Each row is a point. The points of each table are mixes of a few directions, plus a little noise. How many directions does each table use, and how many do they share? Where both have some left over, give the other angles between the two spaces (their principal angles), to ten degrees, smallest first.

First (5 x 2):
0: -.01 -.31
1:  .01  .73
2:  .00 -.23
3:  .01 -.21
4:  .00  .02
Second, 6 rows:
0:  .44  .26
1:  .14  .08
2:  .29  .17
3: -.56 -.34
4: -.09 -.04
5: -.18 -.11
Directions: first 1, second 1, shared 0; angles 60

First:
0:  .37  .34  .23  .09 -.28 -.25
1:  .12 -.33  .28 -.10  .48  .42
2: -.15 -.13 -.17 -.04  .05 -.10
3:  .11  .23 -.05 -.24 -.37 -.43
4: -.09  .17 -.18  .38 -.19 -.26
5: -.23 -.31 -.04 -.54  .22  .36
6: -.15 -.17 -.07  .30  .23  .14
7:  .23 -.32  .19 -.30  .32 -.11
8: -.20  .52 -.14  .45 -.46  .20
Second:
0:  .21  .14  .28 -.19  .40 -.22
1:  .57  .39  .23  .23 -.20  .31
2: -.36 -.08  .31 -.38 -.05 -.14
3:  .15 -.17 -.43  .21  .63 -.15
4:  .02  .14  .08  .00 -.43 -.10
5: -.28 -.26 -.35  .20 -.27  .28
6: -.30 -.17 -.11 -.08 -.09 -.01
Directions: first 4, second 4, shared 2; angles 40, 50

First:
0:  .05  .30  .48 -.02 -.47  .10 -.62  .49 -.10
1:  .15 -.05  .21 -.11 -.02 -.18 -.24  .04  .10
2: -.12 -.10 -.11  .04  .13  .09  .24 -.08 -.18
3: -.16  .60 -.41  .22  .13 -.25  .23  .52 -.71
4: -.03 -.06 -.15  .03 -.09  .22  .10 -.25  .40
5:  .07  .29 -.26  .04  .24 -.47  .10  .23 -.30
6: -.17 -.44  .01 -.01  .07  .41  .30 -.39  .08
7: -.11 -.47  .00 -.04  .12  .30  .28 -.44  .16
8:  .29 -.06  .22 -.16 -.12 -.22 -.39 -.10  .54
Second:
0: -.02  .15  .05 -.23  .86 -.82  .06 -.06  .42
1: -.09  .14  .08  .08 -.21  .19 -.09  .23 -.24
2:  .11 -.23 -.11 -.03  .00  .03  .11 -.27  .16
3:  .04 -.03 -.02 -.14  .47 -.44  .08 -.15  .31
4: -.07  .18  .08 -.09  .40 -.41 -.02  .10  .12
5:  .00 -.08 -.02  .16 -.62  .60 -.05  .06 -.31
6:  .02 -.07 -.03  .05 -.18  .17  .00 -.03 -.05
7: -.02 -.06 -.02  .19 -.72  .70 -.07  .12 -.39
Directions: first 4, second 2, shared 1; angles 40
